Every row gives one point. The ring and each string are closed loops that go straight from each point to the next, and from the last back to the first. Before rounding, they use only three directions, however many columns there are. How many times does the string pass through the ring? Passing back the other way cancels.
(in the rows, 128 means zero)

Ring, 6 rows:
[[155 162 136]
 [122 161 132]
 [103 126 123]
 [123  92 127]
 [157  94 133]
 [177 133 134]]
String, 22 rows:
[[184 161 138]
 [179 168 119]
 [156 147 115]
 [145 141 131]
 [141 157 152]
 [142 176 157]
 [138 158 156]
 [140 144 144]
 [145 137 124]
 [160 156 119]
 [176 168 132]
 [189 165 138]
 [179 143 119]
 [161 132 120]
 [145 128 133]
 [166 125 147]
 [186 121 152]
 [205 119 132]
 [183 125 111]
 [160 129 118]
 [182 136 118]
 [190 150 128]]
Times through: 1
String:
[[162 132 124]
 [182 128 113]
 [195 116 131]
 [192 100 147]
 [158 107 153]
 [150 111 142]
 [148 120 120]
 [159  98 116]
 [167  69 133]
 [168  74 136]
 [166  81 154]
 [155 106 152]
 [148 121 139]
 [154 120 151]
 [151 126 125]
 [168 130 112]
 [194 142 116]
 [192 150 143]
 [196 156 145]
 [167 143 159]
 [146 130 143]]
Times through: 3

Ring:
[[138  93 139 103]
 [149 125 138 131]
 [146 162 127 162]
 [133 164 116 168]
 [108 140 107 144]
 [ 92 107 114  96]
 [ 96  83 126  68]
 [111  73 134  69]]
String:
[[114 113 111 133]
 [107 124 121 107]
 [ 85 117 123  72]
 [ 72  93 118  56]
 [ 81  85 108  86]
 [105 103 110 120]
 [117 116 118 126]
 [118 123 105 155]
 [125 179  99 197]
 [128 188 110 182]
 [121 155 121 139]
 [118 130 119 131]]
Times through: 0

Ring, 10 rows:
[[154 135 103 117 162 146]
 [152 147 121 131 167 124]
 [152 136 131 152 166 100]
 [152 115 131 170 157  88]
 [150 101 127 177 148  89]
 [143  83 116 177 126 107]
 [139  79 105 166 117 128]
 [141  82  94 150 119 145]
 [149  98  87 128 137 157]
 [154 118  92 117 153 155]]
String (29 x 6):
[[148 122 107 134 149 137]
 [133 137 115 129 130 152]
 [153 133  93 105 157 165]
 [174 114  71  95 180 166]
 [159 112  77 103 155 173]
 [147 107  81 111 135 177]
 [164  79  68 119 151 163]
 [161  78  79 135 148 146]
 [147 100 102 146 137 135]
 [132 100 107 149 113 146]
 [129  84 103 158 101 147]
 [141  60  94 168 110 134]
 [147  60  95 170 120 124]
 [152  61  96 170 129 118]
 [149  96 107 154 140 123]
 [134 102 113 157 118 133]
 [122  99 115 161  98 142]
 [133  63  95 165  99 143]
 [153  54  80 156 125 140]
 [156  80  90 147 142 134]
 [157  69  74 136 136 154]
 [158  79  73 126 141 161]
 [170  84  71 121 163 151]
 [158 104  94 133 156 138]
 [135 126 112 135 128 149]
 [141 133 102 117 140 162]
 [161 134  87  98 171 164]
 [168 128  88 105 180 151]
 [160 120  99 125 165 137]]
Times through: 4

Ring (9 x 8):
[[145 100 103 130 148 113 106 121]
 [140 119 108 139 130 106 119 130]
 [132 136 120 140 113 114 131 148]
 [124 137 132 128 116 138 138 165]
 [123 130 136 119 125 153 135 170]
 [127 104 132 102 147 173 118 166]
 [137  76 120  93 163 177  96 151]
 [146  64 106  98 171 159  84 131]
 [148  79 101 115 163 132  93 121]]
String, 19 rows:
[[149 100  96 137 142  99 102 113]
 [150  91  92 132 116 108  85 122]
 [139 102 111 121 131 133 105 140]
 [145  96  97 129  93 118  83 137]
 [133 137 115 144  87 107 123 151]
 [124 152 129 142  97 118 143 163]
 [131 117 119 123  87 142 106 166]
 [132 109 121 116 116 150 110 160]
 [124 134 136 124 152 142 148 157]
 [132 106 124 112 139 155 115 156]
 [134  67 122  81 130 200  78 172]
 [131  79 128  86 160 193 101 165]
 [142  47 111  77 160 196  67 152]
 [146  57 103  93 147 169  69 141]
 [135 105 120 116 155 144 118 144]
 [154  43  91  94 149 159  54 127]
 [162  30  80  95 163 148  44 109]
 [160  50  83 110 158 129  60 106]
 [143 108 108 132 168 109 121 117]]
Times through: 0
String:
[[130 133 125 134 144 121 141 144]
 [128 159 126 153 114  97 154 146]
 [135 135 111 146  74 103 116 150]
 [139 110 108 129  89 125  97 150]
 [131 125 123 128 132 130 129 149]
 [123 156 136 142 137 118 162 154]
 [127 157 125 151 101 102 147 153]
 [141 112 104 136  91 112  99 141]
 [141 100 107 124 120 128  98 139]
 [130 136 126 136 151 117 147 141]
 [136 137 117 147 154  96 146 125]
 [152  90  92 133 147 101  94 108]
 [155  63  88 114 141 129  68 117]
 [142  89 108 115 149 138  99 134]
 [136 108 119 121 178 133 128 131]
 [147  75 105 109 183 141  97 120]
 [165  16  76  88 158 157  28 110]
 [160  32  83  95 161 151  46 113]
 [158  46  87 103 176 140  64 107]
 [132 123 125 127 174 128 142 136]
 [140 100 112 120 151 132 110 134]
 [149  80  96 120 134 125  82 124]
 [157  76  81 130 112 104  67 113]
 [144  95 102 124 120 124  93 134]]
Times through: 3
